Rows are points. Each copy is the shape, with its points in the same order, turned, moved and blurred by noise. Say if it was mirrored as well.
In the rows, zero is written as 128.

Shape:
[[ 94 163 111]
 [105 117  98]
 [156 105 163]
 [156 104 147]
 [127 163 103]
 [103 148 119]
 [163  98 144]
 [118 170 146]]
Copy 1, 8 rows:
[[ 85 132 154]
 [112 106 121]
 [183 144 147]
 [174 139 130]
 [ 94 156 129]
 [101 130 153]
 [180 139 125]
 [113 157 173]]
Copy 1 is: only turned
Copy 2:
[[104 181 114]
 [133 141 101]
 [130 102 175]
 [137 109 160]
 [129 183 134]
 [109 166 121]
 [143 107 165]
 [ 87 168 152]]
Copy 2 is: only turned

Shape, 9 rows:
[[125 126 122]
 [104 114 185]
 [118  99 140]
 [109 122 147]
 [151 216 113]
 [139 128 134]
 [129 116 110]
 [100 100 111]
 [ 97 112 114]]
Copy 1:
[[130 129 124]
 [109 152 186]
 [123 116 154]
 [112 141 150]
 [157 197  65]
 [140 138 129]
 [129 116 119]
 [100 101 135]
 [ 97 111 118]]
Copy 1 is: only turned
Copy 2 (9 x 3):
[[136 144 136]
 [150 139 200]
 [157 135 153]
 [146 147 163]
 [ 43 165 123]
 [121 131 142]
 [137 140 121]
 [168 150 133]
 [158 167 134]]
Copy 2 is: mirrored

Shape, 7 rows:
[[152 124 113  95]
 [ 77 152 182 162]
 [131 149 136  74]
 [ 98 136 138 144]
 [116  98 149 148]
 [137 111 165 119]
 [160 159 134  99]]
Copy 1, 7 rows:
[[102 111  74 128]
 [108 177 181 135]
 [ 73 133  86 151]
 [106 149 144 113]
 [129 116 150 126]
 [117 117 127 155]
 [106 148  72 153]]
Copy 1 is: mirrored
Copy 2 (7 x 4):
[[133 136 138  93]
 [140 127  88 205]
 [165 157 114 108]
 [131 116 101 154]
 [126 110 144 162]
 [138 142 148 150]
 [128 173 117 100]]
Copy 2 is: mirrored
Copy 3, 7 rows:
[[166 130 128 100]
 [ 42 142 122 147]
 [128 159 119  75]
 [ 94 144 134 146]
 [107 104 148 143]
 [110  97 126 113]
 [144 143  85  96]]
Copy 3 is: mirrored
Copy 4:
[[158  88 131 112]
 [ 62 170 138 128]
 [149 115 139  77]
 [ 91 126 120 128]
 [ 95 105 151 149]
 [123 115 169 129]
 [169 128 129 109]]
Copy 4 is: only turned

Shape, 7 rows:
[[123 130 118 114]
 [118 165 118 161]
 [165 141 142 149]
 [133 114 202 179]
 [140 118 114 112]
 [127  94  79  98]
 [117 136 117  95]]
Copy 1, 7 rows:
[[120 111 112 108]
 [165 142 107 136]
 [148 124 160 127]
 [102 193 173 149]
 [115  98 124 110]
 [101  64  97 116]
 [118 110 100  89]]
Copy 1 is: only turned
Copy 2, 7 rows:
[[131 119 123 116]
 [107  97 115 163]
 [157  89 143 157]
 [156 141 181 201]
 [151 116 122 110]
 [157 134  85  86]
 [122 119 127  97]]
Copy 2 is: mirrored
Copy 3, 7 rows:
[[146 120 130 123]
 [123 164 119 147]
 [110 144  98 100]
 [ 38 126 117 120]
 [151 115 115 113]
 [178  83 109 130]
 [157 120 143 119]]
Copy 3 is: mirrored

Shape, 9 rows:
[[122 112 141 119 124 114]
 [120 121  62 136  78 126]
 [130  90 135  99 142 115]
 [224 169 121 112 142 131]
 [119 116 159  95 106 131]
 [107 104 131 121 143 135]
 [112 112 157 129 132 131]
 [117  89 159 103  97 190]
 [118 141 101 106 125 126]]
Copy 1, 9 rows:
[[134 141 139 128 148 122]
 [ 73  84 123 104 104 107]
 [153 140 128 104 154 106]
 [191 128  82 138  47 139]
 [141 143 157 118 144 146]
 [133 117 122 126 167 124]
 [141 133 135 136 158 140]
 [157  90 174 100 165 172]
 [112 129 102 107 125 134]]
Copy 1 is: only turned
Copy 2 (9 x 6):
[[121  93 133 110 124 128]
 [149 108  73 158 101  93]
 [141  79 139  86 125 119]
 [161 176 193 121 110  79]
 [122  91 142 106  90 148]
 [130  99 112  87 131 136]
 [118 101 130 102 129 152]
 [169  96 121 102  90 192]
 [126 121 107 103  98 101]]
Copy 2 is: only turned
Copy 3 (9 x 6):
[[144 113 126 153 117 139]
 [ 94 103  61 124 101 166]
 [168  98 124 140 131 136]
 [159 121 168  71  57 186]
 [147 110 136 161 139 169]
 [136 106 128 136 142 123]
 [132 106 144 158 136 133]
 [119  66 151 157 171 177]
 [131 135 106 119 122 154]]
Copy 3 is: mirrored

Shape, 9 rows:
[[110 167 110 136 100 159]
 [152 119 120 103 138 142]
 [100  94 103 139  81 111]
 [164 139 148 139 163 101]
 [110  96 102 119 160 136]
 [166 110 107 101 139 101]
 [165 126 161  90 127  97]
 [ 94 131 184  72 162 156]
 [167 141 160 119 106 160]]
Copy 1 (9 x 6):
[[103 181 109 156 137 139]
 [157 139 149 127 142 134]
 [132 150  93 153 116  68]
 [114  93 149 108 115 158]
 [132 127 139 127 172  92]
 [158 122 130  99 125 115]
 [144 124 170 108  92 131]
 [113 162 227 145 146 116]
 [148 152 154 156 106 172]]
Copy 1 is: mirrored
Copy 2, 9 rows:
[[159 133 151 128  84 118]
 [146 107 112 108 143 128]
 [139 107  99 187 106 102]
 [128 138 143 132 187 138]
 [132 124  76 138 123 159]
 [152 110  87 122 169 115]
 [115 106 133 115 180  92]
 [ 65 126 123  73 116 123]
 [129  81 167 110 132 119]]
Copy 2 is: only turned

Shape, 11 rows:
[[161  93 116 138 144 156 136  86]
 [ 85 159 106 104  96 105 138 119]
 [122 132 163  88 125 160 128 130]
 [121 115 135 130  81 154 106 142]
 [ 97 160 116 134 101 118 131 175]
 [ 70 151 135 124 106 133 166 150]
 [156 109 147 105 114 150 106 134]
 [172  85 157 160 126 103 118  91]
 [ 81 103 130 111 122 131 122 131]
 [ 91 125 122  81  84 132 172 159]
 [166  94 159 153 108 151 116  68]]
Copy 1:
[[137 105 100 127 124 174 105 124]
 [109 125 107  71 105  71 133  91]
 [141 155 142  93 122 137 161 107]
 [146 145 131 139  85 111 137 102]
 [111 162 122 103  96  59 138 134]
 [ 95 146 101  97 114  79 179 119]
 [159 138 158 117 109 145 131 115]
 [173  91 119 151 159 131  98 127]
 [ 93 126 138 119 117 110 143  88]
 [107 116 138  86  81  88 189 118]
 [184 106 100 153 140 158 117  95]]
Copy 1 is: only turned
Copy 2, 11 rows:
[[112  73 134 135 144  68 121 125]
 [134 147 118 125 123 165 100 103]
 [145  97 124 102 148 143 159 144]
 [139  80 153  86 103 142 113 133]
 [158 143 147 121  78 162 117 133]
 [171 121 126 149 110 180 119 132]
 [125  89 155  85 126 115 152 134]
 [ 67  76 180 142 134  95 122 139]
 [160 112 161 119 153 145 109 127]
 [177 110 138 124 118 178 143  82]
 [ 76  45 142 121 144 101 113 144]]
Copy 2 is: mirrored

Shape, 14 rows:
[[165 150 103 117 158 163 107  96]
 [112 123 112 140 153 154 121 172]
 [116 154  79 163 110 167 163 137]
 [128 106 135 150 144  89 144 174]
 [135 113 165 146 122 162 126 162]
 [129 121 140 106 100  95  95 100]
 [ 92  92 107 148 143 146 126 106]
 [ 98 170  72 133 121 177 114 108]
 [ 93 169 136 127 172 146 164 112]
 [ 91  91 127 137  93 119 131 106]
 [137 112 152 128 144 138 134 121]
 [141 125 140 140 159  92 128 131]
 [177 100 121  98 139 170 174 172]
 [ 88 119 158 118 147 106  84  90]]
Copy 1:
[[105 111 169 136 155 120 128  97]
 [148 167 115 118 146 130 121 141]
 [106 169 100 102 114 137 147  88]
 [149 156  91 144 125 166  71 154]
 [159 168 158 118 119 162 123 155]
 [103  86 133 154 113 146 127 177]
 [160 121  96 143 146 151 165 126]
 [ 85 144 116 116 133 104 182 107]
 [124 179 123 190 127 108 143 116]
 [143 111  92 139 101 171 156 158]
 [152 135 148 158 123 150 117 137]
 [129 129 128 164 143 151  82 144]
 [182 153 156 107  92 116  87 103]
 [127 107 130 189 147 145 151 183]]
Copy 1 is: only turned
Copy 2:
[[170  92 144  79 110 118 108  92]
 [142 117  70 108 140 103 147 139]
 [188 137  93 156 112 141 142 119]
 [106 124 115 109 147 120 196 154]
 [127 154 107 103 164 120 122 157]
 [ 84 142 160 102  84 110 123 110]
 [122  87 112 154 111 110 127 146]
 [184 127  91 143  86 106 109  81]
 [138 103 118 157 173 120 131  75]
 [ 93 135 126 164  94 123 126 137]
 [113 109 136 113 152 131 128 132]
 [112 107 146  98 142 118 176 123]
 [144 112  77  63 159 186 131 140]
 [ 81 105 148 136 114  67 116 104]]
Copy 2 is: only turned
Copy 3:
[[152 103 130 145 154  94 124 151]
 [ 80 115 121  94 119 103 131 127]
 [ 92 187 136 115 128  98 150 160]
 [ 75 122  74 124  71 122 131 109]
 [102 126 105  85 105 143  90 139]
 [115 107 141 183  90 158 102 129]
 [ 97 119 131 126 133 157 172 135]
 [ 96 147 177 137 160 100 140 158]
 [118 161 119 129 159 115 131  79]
 [ 95 139 140 145  91 180 144 135]
 [130 117 104 120 115 143 118 120]
 [108 108  81 155 105 125 124 108]
 [159 129 115  73  68  91 128 131]
 [ 96  88 132 166 139 174 115  97]]
Copy 3 is: mirrored
Copy 4 (14 x 8):
[[148 117 130 116 145 174 167  80]
 [116 162 151 127 138 170 105 139]
 [ 52 125 152 152 151 182 143 113]
 [120 142 116 172 159 146  84 168]
 [122 151 160 141 148 148 155 179]
 [139 119 129 150 137  73 134 104]
 [118 117 196 149 147 145 107 111]
 [ 69 131 165 105 143 159 149  68]
 [ 99  86 142  98 183 166 126 135]
 [ 97 108 176 172 129 100 117 121]
 [145 108 146 135 155 145 136 152]
 [145 121 113 151 170 134 107 142]
 [135 108 125 150  88 203 149 177]
 [149 116 157 106 169  82 112 115]]
Copy 4 is: only turned

Shape, 12 rows:
[[158 172 100 149 151 155 168 169 117]
 [175 104 128 115 188 114 130 100 141]
 [171 103 142 111 162 115 106 144 135]
 [179 103  95 150 148 122 138 137 105]
 [140 170 120 111 143 137 139 168 115]
 [111 115 147 127 123 101 182  97 176]
 [135 116  96 120 145 108 112 123 171]
 [116 149 130 154 159 160 180 162 107]
 [128 123 154 113 169 118 135  94  98]
 [127 169 138 164 156  95 146 142 160]
 [182  97 119 110 121 147 128  97 109]
 [130 113 144 110 105 156 106  92 169]]
Copy 1:
[[114 150 125  82 177  81 175 161 147]
 [144  62 136 132 153 105 112 179 163]
 [139  99 134 135 159 100  96 196 126]
 [142  94 109 110 130  71 145 175 123]
 [105 153 146 110 184  85 129 155 130]
 [ 85  89 161 132 127 175 149 150 136]
 [102 105 104 136 132 125  98 161 155]
 [133 140 135 111 189 114 188 142 120]
 [151  92 172 152 158 109 129 135 132]
 [ 95 144 143 157 149 123 163 177 170]
 [158  86 145  86 119  95 104 157 120]
 [142 126 146 111 120 168  81 148 135]]
Copy 1 is: only turned
Copy 2:
[[120 194 145 150 139 124 163 173 103]
 [179  97 149 115 150 132 122 189 139]
 [176 117 108 107 131 142 136 166 162]
 [187 146 127 139 141 128 121 159  99]
 [118 174 133 112 114 132 164 159 129]
 [117  76 152 162 125  78 152 141 159]
 [151 119 132 147 100 116 107 168 165]
 [ 94 169 126 138 164 113 150 156 103]
 [129  98 147  88 155 138 122 138 126]
 [128 156 158 147 152  94 141 143 176]
 [176  91 129 143 115 164 139 154  99]
 [119  85 126 163  97 161 140 147 158]]
Copy 2 is: mirrored
Copy 3:
[[126 137  71 128 109 134 187 161 153]
 [185 135  86 144 190 148 118 130 126]
 [180 130 107  95 178 127 130 129 103]
 [153 117  76 148 161 119 170 125 103]
 [121 145 105  97 128 120 159 152 150]
 [180 122 152 167 125 110 112 118 186]
 [159  93 102 124 146 111 105 134 136]
 [135 144 122 143 114 129 185 177 144]
 [139 163 134 147 178 148 125 125 133]
 [154 166 102 137 112  86 114 156 157]
 [154 117 100 133 161 171 160  80 116]
 [160 104 149 116 116 160  92 103 127]]
Copy 3 is: only turned
Copy 4:
[[111 130  85 189 108 130 159 143  74]
 [162 113 159 108 138 132 155 180  99]
 [162 131 129 104 114 129 120 175 114]
 [140 104 128 148 122  89 121 161  86]
 [130 140  70 141 106 135 159 139 101]
 [ 86 107 159 110 120 132 186 131 163]
 [140 124 123 127 165 121 143 159 151]
 [ 77 115  89 148 105 143 159 132  66]
 [137 118 136  76 127 129 169 132  80]
 [ 86 176 132 139 130 123 160 153 119]
 [177  83 145 128 111 115 135 122 109]
 [153 114 143 112 138 164 130  98 159]]
Copy 4 is: only turned

Shape:
[[157 156 167 142 111 118 126  98 150 130 120]
 [ 97  94 167 142 116 153 151 131 179 157 149]
 [141 128 191 146 123 124  88 119  91 124 129]
 [128 104 175 101 153 138 131  86 107 118 151]
 [111 139  73 117 116 108 128 166  93 138 138]
 [102 124 177 128 148 132 160 104 142 142  98]
 [139  86 154 147 131 129 119  57 145 139 124]
 [102 114 168 110  99 142 139 123 161 110 118]
 [123 143  89 136 116 136 149 184  90 125 126]
 [145 120 146 144 111 167 117  78 105 113 108]
 [144 165 117  92 104 138 119 147  98 142 141]
 [129 140 104 101  80 126 123 169  76 172 102]
 [123 178  94 116  93 154 130 186  76 154 135]
 [115  91 157 125 123 137 124 128 198 118  96]
 [193  89 157 122 155 142 141 108  89 129 133]
 [147 106 135 132 174 164  94  96 139 143 108]]
Copy 1, 16 rows:
[[100 163 165 152 151 144 105 141 138 137 138]
 [119 166 112 110  81 137  92 147 174 158 171]
 [139 141 162 175 117 137 146 113 152 141 117]
 [120 136 109 160 107 152  92  91 160 117 113]
 [135  91 113  95 128 117 159 145  98 107 158]
 [ 66 153 112 141  95 153 111 137 156 152 125]
 [102 175 115 172 123 120  84  91 142 155 152]
 [108 117 122 123 125 155  95 144 178 166 155]
 [135 107 104  89 138 154 183 150 114 117 157]
 [121 142 128 167 146 173 118  88 127 166 153]
 [133 107 163  95 134 152 137 120 109 107 139]
 [115  88 162  80 121 123 181 106 107 127 159]
 [143  97 155  71 118 167 181 136  87 110 161]
 [107 150 104 115 135 123  88 151 173 200 134]
 [127 170 110 143 144 148 141  63 161 105 112]
 [130 177 104 141 120 140 109  91 108 170 106]]
Copy 1 is: mirrored
Copy 2, 16 rows:
[[160 103 146 147 114 129 106 135 161 150 150]
 [148 148 194 132 123 171 120  69 116 157 145]
 [110 114 143 158 125 116 111 119 186 156  90]
 [132 108 123 134 139 136 134 110 126 211  92]
 [ 93 130 158 116 133 124 200 165 112 107 127]
 [164 146 169 129 123 138  97 142 118 181 117]
 [120 127 135 102 134 167  93 111 157 188 154]
 [160 159 156 126 105 120 144  96 141 169 140]
 [128 132 163 129 124 140 206 160 136  96 105]
 [140 116 111  92 111 150 130 119 177 155 113]
 [130  94 121 139  97 107 176 149 119 113 113]
 [101 124 158 114  61 114 175 171 125  96 109]
 [120 100 166 122  93 114 195 158 123  65  92]
 [155 193 141 142 109 154 117  94 139 157 162]
 [118 100 108 150 108 182 138 142 154 178  95]
 [126 143  96 130 147 173  91 115 130 141 108]]
Copy 2 is: mirrored

Shape, 14 rows:
[[114 145 124 178 138 107  90  77 129  90 130]
 [100 142 111 107 152 119 103  87 176 157 104]
 [140 101 158 158  86  98 138  83 164 151 150]
 [145 125 107 158 167 148 141 117 140 160 173]
 [174 160 136 107 161 144  81 142 139 154 112]
 [143 138 126 117 114 113  86 115 143  82 133]
 [144 134  89 137 125 147 117 114 109  90 107]
 [108 152  90  99 132 156  76 149 131 137 131]
 [104 161 138 113 115 134 136 150 111 114 110]
 [143 175  98 147 126 102 139  98 128  87 180]
 [150 176  90 145 132 118  83 156 169 115 151]
 [119  97 166 100 124 119 138 155 133 123 111]
 [152 108 170 135 156 167 155 152 168 161 124]
 [149 171 120 119 114 142  83 125 177 117 171]]
Copy 1 (14 x 11):
[[142 142 180 143 107  57  89 166 107 126 159]
 [135 154 178  96 134 101 103 158 185 161 143]
 [200 128 149 164  91 123  72 126 156 142 138]
 [110 132 161 167 144 160  86 165 143 122 129]
 [119 103 123  86 155 123 127 160 155 102 143]
 [140 121 117 132 123  71 119 140 125 141 173]
 [102 142 133 111 121  96  96 139  83 145 141]
 [ 87 112 150  89 129 124 134 151 142 152 180]
 [115 120 151 112  93 115 153 123 111 143 122]
 [120 117 144 192 125  75 109 180 105 166 131]
 [ 93  73 144 140 144  81 109 153 153 136 167]
 [153 141 141 123 115 137 149  79 133 120 142]
 [122 145 136 132 126 159  99 110 176  82 111]
 [110  96 113 147 115  97 116 167 173 140 176]]
Copy 1 is: only turned
Copy 2 (14 x 11):
[[136 137 140 187 171 180 135 142 169 120 100]
 [117  92  92 137 131 137  91 121 176 101  70]
 [121 110 151 122 101 147 180 176 182 109  90]
 [130 168 103 135  98 131 137 125 165 169  86]
 [188 125 126 138  93 138  65 111 158 115 124]
 [121 116 147 185 126 156 108 144 139  99 139]
 [125 133 122 161 139 171 132  92 116 114 137]
 [123 110 133 178 115 107  89  74 152 129 123]
 [129 120 156 128 148 108 106 115 108 109 126]
 [101 146 151 179 123 176 124 160 107 156  96]
 [156  96 131 204  98 132 103 125 130 157 108]
 [129 114 130 103 128  95 126 153 140  98 154]
 [181 154  99 107  91  89 135 141 149 102 104]
 [127 120 150 200  77 129 101 133 139 116  92]]
Copy 2 is: mirrored
Copy 3 (14 x 11):
[[ 76 139  96 161 170 171  99 129 116 153 153]
 [ 86 116  90  93 111 192 126 164 145 140 150]
 [152 137 140 163 115 185  66 120 145 128 127]
 [140 156 155 119 144 143 141 165 109 140 159]
 [ 82  95 138 100 106  99 116 179 122 176 150]
 [ 87  96  89 171 130 132 123 125 124 149 153]
 [104 111 107 134 166 137 156 112 115 177 128]
 [ 67 119 111 115  98 131 169 144  99 145 133]
 [105 143  83 109 132 107 125 107 119 130 109]
 [138 164  83 182 141 130 131 130 115 164 177]
 [ 72 139 126 160 105 111 146 144 139 158 184]
 [129  96 116 112 130 110 106 126 147  90 100]
 [142 116 170  71 134 122  93 142 128 111 147]
 [100 112 123 153  83 128 122 133 106 155 185]]
Copy 3 is: mirrored
Copy 4 (14 x 11):
[[ 86 114 145 175 128 111 173 122 145  92 109]
 [143 134 113 167 169  97 113 126 130 126  71]
 [123 111 100 185 154 143 114 102 134 135 192]
 [150 148 116 133 171 181 160  99 106  99 115]
 [116 144 146 145 137 125 116 111  47 126  70]
 [ 98 122 126 150 111  97 112 107 114  87 123]
 [ 91 149 147 115 124 110 146  78 144 115  95]
 [122 178 134 126 110 134  90 123 120 110  65]
 [142 139 151 113  91 111 126 134 136 155 115]
 [134 165 150 151 125 108 175 105 140  73 150]
 [129 175 101 165  81 123 149 107  94  88  94]
 [137  93 114 105 118 123  95 131 119 151 135]
 [173  90 113 120 135 172 115  84  70 152 110]
 [137 162 127 186  92 131 113  93  95  81 111]]
Copy 4 is: only turned
